Each row of a before or after table is a point. The points were changed in one or more steps. Then noise was added and the rows were shuffled. The steps act on columns, c1 being the first. What was done? A step turns or swaps two columns, mirrors them in a line or flattens them onto one, adds a multiple of one to another, or multiplies or shifts one. Angles are multiples of 10 degrees, from the lower column toward the higher: turns from -170 to 170, lines from 10 to 170 but not 90. Use the fewest steps. Two steps may share a column if one is a turn and the other turns, adds or multiplies; they go together, in the order done. Otherwise the lowest column goes first.

Before (8 x 2):
[[ -2 -37]
 [-11 -48]
 [  2  26]
 [ 25  27]
 [ 32 -13]
 [  5   5]
 [ 27 -31]
 [-16  30]]
After:
[[ 52 -63]
 [ -1  50]
 [-22 -98]
 [-33  59]
 [ 10   9]
 [ 66 -26]
 [ 54  51]
 [ -6 -75]]
Steps: multiply c1 by 2; multiply c2 by 2

Before:
[[ 12 -27  36]
 [-19 -32 -38]
 [-11 -17  -6]
 [-44 -33  16]
 [ -3  16  23]
 [ 17  -7  -2]
 [  2  -9 -36]
 [ -4  11 -26]]
After (8 x 3):
[[ 17  -2  -5]
 [-12 -19 -14]
 [-19 -37 -94]
 [ -3  15  59]
 [ -5  10 -65]
 [ 12 -24  89]
 [-44 -47  40]
 [  1  -9 -91]]
Steps: add 0.3 times c1 to c2; multiply c3 by 2.5

Before, 13 rows:
[[-16   5  -7 -24]
 [ 11   0   3 -23]
 [ -2  18   8  48]
 [-14  14  -6 -21]
 [ 26  36  -4   7]
 [ -2   0 -13 -12]
 [-15  10  39 -24]
 [  3   9  -2 -29]
 [-10   2   2 -29]
 [-14  10 -10  -3]
 [ -9  -1 -16 -12]
 [-11   7 -12 -26]
 [ 10  17  -7 -24]]
After:
[[ -2   0 -21 -25]
 [  2   9  -3 -58]
 [-11   6 -20 -52]
 [ -9  -1 -25 -25]
 [ 10  17 -10 -48]
 [-11   2   3 -58]
 [ -2  18  13  95]
 [-16   5 -11 -48]
 [ 12   0   4 -46]
 [ 26  36  -6  14]
 [-14  14  -9 -42]
 [-16  10  63 -48]
 [-14  10 -16  -6]]
Steps: multiply c3 by 1.6; multiply c4 by 2

Before (13 x 8):
[[ -3  -2  81  75   6  26 -10  40]
 [-48 -56   8  31  20  -1   2 -84]
 [  5 -25  18 -61 -18   2 -12  -5]
 [ -3 -47  21  48  48 -27 -29 -54]
 [  4  25 -21 -27 -39 -30  10  13]
 [ -2 -37  -3 -30 -14 -25  -1  38]
 [-29 -34  62  76   5  39 -29  63]
 [ -1   0 -42 -42  -1   8   6   8]
 [  8 -24 -41  -1 -23  12  49  24]
 [-42  13  95  38   7 -33  48  93]
 [  7 -46  19  14  25  24  -8 -58]
 [-22   2  -6   1 -50 -23   1   4]
 [-36  -5 -38 -47  29   2  13  -3]]
After (13 x 8):
[[-38  -5 -39 -48  28   0  18  -3]
 [  8 -45  20   1  23  25  49 -58]
 [ -5  -1  80  62   6  27 -51  41]
 [  8 -23 -40  -7 -25  12  25  26]
 [ -1  -2 -42 -48  -1   7  -1   8]
 [  7 -26  18 -63 -20   1  -9  -5]
 [-22   1  -3  10 -49 -21  -3   4]
 [-42  12  93  54   8 -35 -45  95]
 [ -3 -49  24  61  47 -27  24 -55]
 [  7  25 -21 -14 -38 -29  -2  12]
 [-48 -55   7  33  22  -1  85 -86]
 [-31 -33  62  59   5  39 -93  64]
 [ -1 -37  -5 -17 -12 -25 -39  38]]
Steps: add -0.5 times c6 to c4; add -1 times c8 to c7

Before, 13 rows:
[[  7  57  22 -33   8 -26  11 -21   8]
 [ -5 -28 -34   1  60   7   9  57   1]
 [ 16  38 -22 -27 -40 -40 -29  14   3]
 [ 43  47  -4  14  12 -17  -3 -59 -38]
 [ -9 -44 -37 -19  11  36  37   8   8]
 [ -1  95 -29  19 -15  17  -1 -49   0]
 [ 45  40 -31  21   1  16  44  12  -6]
 [-18 -35  25  30  -7   9   1  26  35]
 [-77 -35  24  29   6  52 -10  39  13]
 [-18  53  -2  19  -7 -58 -10 -39  14]
 [ 31  66  -7 -12  -4  -7  22  -4 -38]
 [-41 -34  -7  17  22  16  49  43  19]
 [ -9  13   8 -11  -6  35 -40  37  88]]
After (13 x 9):
[[-90 -45  41 -22   7  29   8   6  39]
 [-55 -38   6  -5   1   3 -56   8  50]
 [ 12  87 -11 -49 -16  -5   8 -24 -44]
 [ 11  44 -34  11 -24 -27  44   1  12]
 [ 40  28  -9 -31 -12 -10 -38  12   6]
 [ 15  64  -1  10   5  -4  -8 -22 -15]
 [ 58  42 -15 -27  11  -8  -6   1 -68]
 [-14 -39  -1  34  -4  -2 -39  -5   8]
 [-25 -26 -18   8  52 -19 -29  24  46]
 [-21  13  16   1   7  22  41 -58  74]
 [-31 -40  23 -16  -4  16   2 -19  40]
 [ -4  44 -33 -36  -5 -28   9 -27 -25]
 [ 31  68  -7 -12 -14  -9 -22  34 -27]]
Steps: add -0.3 times c8 to c1; turn c8 and c9 by 60 degrees; mirror c2 and c4 in the line at 170 degrees; flatten c3 and c6 onto the line at 40 degrees; mirror c5 and c7 in the line at 170 degrees

Before (8 x 11):
[[ 23  23 -18 -10   9 -25  20  13  18 -44  10]
 [-37  24  17 -62 -21  40 -20  14  47   0 -30]
 [ -1 -15   4   5  15 -30 -14  11   9   3   7]
 [  3  23  -7  -1 -20 -35  14 -13   5  -3  -1]
 [-95  -2 -90  18   1  16 -15  88 -11 -18  -3]
 [ 38  19   7  16  15  -8  12  16  -5  15  40]
 [-16  10   8 -14  12  -2  13 -13   6 -14  25]
 [ -8   6  14  -3 -13  -8  30  35  16 -20  13]]
After (8 x 11):
[[   3  -36   -8    2   -4  -35   16  -13    3   -3    2]
 [  -8  -37  -18  -10  -16  -30   22   23   17  -43   23]
 [  -9  -80    0    4    8  -30  -10   10    8    4   -1]
 [ -29  -40    8   10  -15   -4   14   25    1   20   46]
 [ -28  -49    9  -16    8    7   13    6    8  -15  -10]
 [  26  -34   18  -61   -7   46  -17  -17   48    4  -40]
 [ -14  -62  -92   17  -69   14  -15   38   -8  -20 -100]
 [ -16  -52   12   -9  -56   -4   28   21   17  -17   -9]]
Steps: turn c1 and c11 by 80 degrees; shift c2 by -60; add 0.7 times c7 to c8; turn c5 and c8 by 60 degrees

Before (8 x 12):
[[-33  28  -8  66  14  47 -12  -7  13  23 -13  43]
 [-40  13  -1 -40  45 -67 -40 -21   7  12 -74 -32]
 [-28   8 -14  -6  28  22  20 -25 -46 -31  42 -25]
 [-24  -1  46  14  -8   2  67   2  35  -6  17 -26]
 [ 34  -7  29  18  -6  46  -7 -57 -22 -36 -12   1]
 [ 33  35   2 -12   3  20 -41 -55 -27  23 -12 -29]
 [ 85 -60  31  72 -16 -31  -8  86 -13  -5 -38 -19]
 [  1  44 -89 -53 -23   9  40  12  -8  80 -57  53]]
After (8 x 12):
[[ 13  12  38 -41 -46 -67 -40  16   8  13 -70 -33]
 [ -4   8  31  -5 -28  22  19 -35 -61 -31  10 -27]
 [ 51  -1   6  14   8   2  68  -5  47  -5  13 -26]
 [-82  45  30 -52  22  10  39  17 -10  81 -10  54]
 [ 15  -7 -43  17   6  46  -7 -36 -29 -37 -55   3]
 [  4  29  32  67 -13  47 -12  -5  18  21  -5  44]
 [ -8  36 -33 -12  -2  20 -41 -48 -34  23 -29 -29]
 [  1 -61 -91  73  17 -32  -8  95 -16  -4  10 -17]]
Steps: turn c1 and c3 by -110 degrees; multiply c5 by -1; add 0.5 times c10 to c11; turn c8 and c11 by 30 degrees; multiply c9 by 1.3

Before:
[[ 24  53 -59  39 -33 -34  40 -53 -17 -78 -13  25   7  38]
 [-52  31 -41  67 -65  -1  37  29  16   8 -31  80  11  23]
 [ -3 -18  22  21  26  22  55  32  41 -20  -9  69  12 -16]
 [-35  54  10   3 -24  29  -6 -42 -31 -22 -42  57  11  56]
 [-47 -61  27   0  14   2  48  89  60  67 -95 -17  13  38]
 [-72  17 -55 -45  30  51   1  63  10  20 -26 -18   7 -33]
 [-21 -64 -71  44  47  39 -13  13  -7 -44  -3  12 -64  66]
 [ -3  62 -35   8  31  22  -2 -81  47   6 -34  30   6   6]
 [ 29  24 -20   9 -93   2 -24  -8  52 -12 -70 -45   4  10]
 [-14  44 -36  32 -63 -20  31  -7  95  39  19 -42 -36  49]
 [-74  -3 -66  44   2  -2 -45 -10  15  25  64  21  51   3]
 [-37   1 -37  -4   0  64  46 -30   3  37 -16   0  53  24]]
After, 12 rows:
[[ 16 -63  34 -19   6   2  47  93 -68  69 -96 -14  15  29]
 [-47 -59  67 -24  79  34 -12  12 -15 -43   0   9 -64 -74]
 [-34  58  57  31 -29  30  -5 -33 -10 -18 -42  56  10  12]
 [ 34  29  12 -53 -93   7 -25  -6   2 -15 -65 -45   6 -20]
 [ 15  16 -37  52  27  50   2  64 -70  22 -26 -22   9 -56]
 [-49   1  -3  -9 -25  -7 -49  -9 -73  31  67  19  50 -72]
 [-35  55  38 -22 -40 -32  42 -54  28 -73 -15  19   8 -54]
 [-11   1  22  13 -25  67  45 -27 -31  36 -18   0  55 -38]
 [ 21  63   6 -39  26  15  -2 -80 -23   8 -30  25   9 -35]
 [ 24  49  49 -77 -41 -22  32  -7 -62  42  24 -46 -35 -41]
 [  7 -20 -13 -41  22  18  57  34 -24 -21  -8  70  17  27]
 [-62  33  22 -27 -65   0  38  31 -54   7 -31  79   7 -39]]
Steps: turn c1 and c9 by 120 degrees; turn c1 and c4 by 130 degrees; swap c3 and c14; add -0.5 times c13 to c5

Before, 11 rows:
[[-21 -28  69   4 -23  31  34 -95 -10 -15 -38  60 -19  44  30 -44  -8  -6]
 [-19   8  54 -34 -20  -4 -23  27  22 -44  -2  17  -2  43  24 -32 -69 -58]
 [-48 -18  48  40 -19 -17  37 -24  29 -15   0 -37  50 -35 -18 -32   5 -15]
 [  9   4   6 -73  53 -27  36 -14  -2  20   9  13 -11  38   8 -27 -30   2]
 [-20  16  16  18 -17 -51  55 -17  41  22  -1  26   8 -17 -22  -4 -37  57]
 [ 45  24 -41 -15  15   4  29 -56  17 -36  31 -21 -35  -5 -28 -70   6  15]
 [-21  19  13 -18  38 -14  10 -17  30  21 -23  16  -3 -18  15  65 -31 -33]
 [-54 -35   9   0   9  -6  40  56 -27 -24  -6  -7  35  -9  24  14 -24 -21]
 [  4 -37   7  -7 -24 -39  -3 -49  51 -13  11   5 -23  18  16   5 -48  48]
 [-14  25 -10 -67  39  37  16 -18 -48   2 -12  -8   4  -9   0   7   1  15]
 [ 53 -73   7 -11 -18  30 -22 -33 -23  18  65  -2 -12  34  19 -39  25  -6]]
After, 11 rows:
[[-35 -24   9  -6  42  -1   7  57  51 -23  -4  -6  35 -10  14  15 -35   5]
 [-31  -8  69 -27  -4  58 -44 -95  14 -15 -27  60 -19  44  25 -43 -27   9]
 [-50   4  49  26  17 -17 -21 -23  31 -15 -30 -36  50 -35 -20 -33 -18  -8]
 [-27 -69  55 -23  -3  -3 -18  27 -36 -43  26  18  -3  43   3 -32   8   1]
 [ 13   1 -10 -52  39  45  39 -17  40   3  44  -8   5  -9   4   7  25   2]
 [-12 -48   6   4 -21 -47 -46 -48 -30 -13  12   5 -24  18  30   5 -37  11]
 [ 29  25   7  44 -47 -16  31 -34  -7  18  50  -2 -13  35  15 -39 -74   5]
 [ 10 -31  13 -29  42   2 -41 -17 -13  21   0  16  -3 -18   2  65  19   1]
 [-26 -37  17  11   1 -50 -80 -17  18  23 -13  25   8 -15   0  -5  16   0]
 [ 44   6 -41  14 -17 -18 -16 -55  24 -37  32 -21 -35  -5 -21 -71  23  -8]
 [ 41 -29   6 -40  35 -34 -25 -13  28  21  63  14 -11  39   7 -27   4   2]]
Steps: turn c1 and c5 by -40 degrees; swap c2 and c17; add -0.7 times c11 to c6; turn c4 and c11 by -50 degrees; add 0.7 times c12 to c9; turn c7 and c9 by 120 degrees; flatten c15 and c18 onto the line at 20 degrees
